Each row is a point. The last column is the point's height on a tilted bowl or saddle (a function of degree 2), plus a little noise. Along how many of its main directions does it bend up, bend down or stay straight?

Points (10 x 3)
[[ 0.27 -1.03  0.84]
 [-1.47 -2.83  2.18]
 [ 0.91  1.79  1.15]
 [-1.18 -2.39  1.67]
 [-0.19  4.17  2.61]
 [ 2.83 -0.73  2.47]
 [ 1.76  2.28  2.02]
 [ 2.43 -1.16  2.22]
 [ 2.08 -1.68  2.15]
 [-1.13  0.65  0.49]]
Directions: 2 up, 0 down, 0 straight

Points (15 x 4)
[[ 0.73 -0.31  0.27  0.23]
 [ 2.29 -1.94  0.76 -1.87]
 [-0.99 -4.30  3.00 -2.59]
 [ 1.88 -3.89 -0.33 -4.13]
 [ 1.67 -2.37 -0.19 -2.18]
 [ 2.05 -0.07  3.08 -0.24]
 [ 2.56  1.03 -0.07 -0.93]
 [-1.77  0.24 -3.07 -1.34]
 [ 3.49 -0.42 -1.70 -3.85]
 [-1.00 -1.58  1.21  0.31]
 [-0.05 -1.21  1.34  0.37]
 [ 2.44  2.21  2.43 -0.07]
 [-2.82  2.34  1.05  1.71]
 [ 2.15 -0.37 -0.28 -1.19]
 [-0.69  1.50 -1.25  0.61]]
Directions: 0 up, 3 down, 0 straight

Points (22 x 5)
[[ 0.25 -2.03 -0.59  1.17  0.30]
 [ 2.43  0.51  0.99 -3.07 -0.28]
 [ 2.31  1.20 -0.86 -3.16  0.65]
 [ 0.83 -0.44 -0.96  1.04  0.15]
 [ 1.54  1.97 -0.65  3.00  2.13]
 [-1.21 -1.66 -1.62 -1.13  0.05]
 [-0.06 -0.12 -0.17  0.84  0.01]
 [-2.21 -3.86 -0.72 -0.82  0.84]
 [ 2.37  2.20 -2.73  5.01  6.49]
 [ 0.96  2.44  1.85  1.45 -0.42]
 [-3.15 -0.08  2.01  1.16  2.61]
 [-1.37 -0.25 -0.50  2.19  2.23]
 [ 1.70  2.12 -0.79  3.34  2.63]
 [ 1.75 -0.25  4.34 -0.06 -1.08]
 [-1.11 -0.61 -2.67 -1.40  0.71]
 [-0.17  0.33 -2.10 -3.84  1.06]
 [ 1.17  0.91 -0.28  1.06  0.01]
 [-0.71 -2.52  1.74 -5.64  1.50]
 [-2.63 -1.82 -0.16  1.31  2.43]
 [-1.02 -0.61 -0.02  0.36  0.16]
 [ 1.39  2.43  2.55  0.44 -1.36]
 [ 1.54 -2.04  0.42 -1.75 -0.67]]
Directions: 3 up, 0 down, 1 straight

Points (27 x 5)
[[-1.87 -0.28 -0.71  0.42  0.35]
 [ 1.02 -3.75  0.74 -1.07  0.79]
 [-1.26  3.01 -1.39  3.89 -4.04]
 [ 1.45 -0.08  1.69  2.06 -1.03]
 [-3.14 -0.23  1.80  0.33  0.37]
 [ 4.35 -1.41  1.19  0.41 -1.63]
 [-1.39 -0.68  0.49  1.57  0.19]
 [-1.55 -2.46  0.35  0.76  0.90]
 [ 0.93  2.94 -1.22 -0.14 -2.09]
 [-0.71 -0.10  1.90  4.29 -2.10]
 [-1.36 -2.31  0.19 -2.22  1.48]
 [ 0.51 -1.32  3.28 -0.62  0.31]
 [ 1.39 -1.03  1.15  0.63  0.05]
 [-2.88  0.74  1.52  0.95 -0.21]
 [ 3.43  2.15  2.11  3.65 -4.52]
 [ 0.40  0.41  0.84  0.96 -0.25]
 [-3.39 -2.05 -1.43 -0.32  0.66]
 [ 2.44  0.01  1.95 -0.48 -0.49]
 [-2.21 -0.39  1.68 -4.58  0.73]
 [-3.85 -1.11  1.21  0.14  0.67]
 [-1.00 -1.71  0.56  0.48  0.89]
 [-0.63  0.22  0.44 -1.09  0.70]
 [ 0.65  5.38 -0.04  2.55 -5.35]
 [-2.39 -0.85 -0.23 -0.59  0.97]
 [-2.00 -0.27 -0.15 -2.19  1.02]
 [ 0.29  0.44  4.45 -2.17 -0.72]
 [ 1.36  1.52 -3.40  0.97 -3.29]]
Directions: 0 up, 4 down, 0 straight
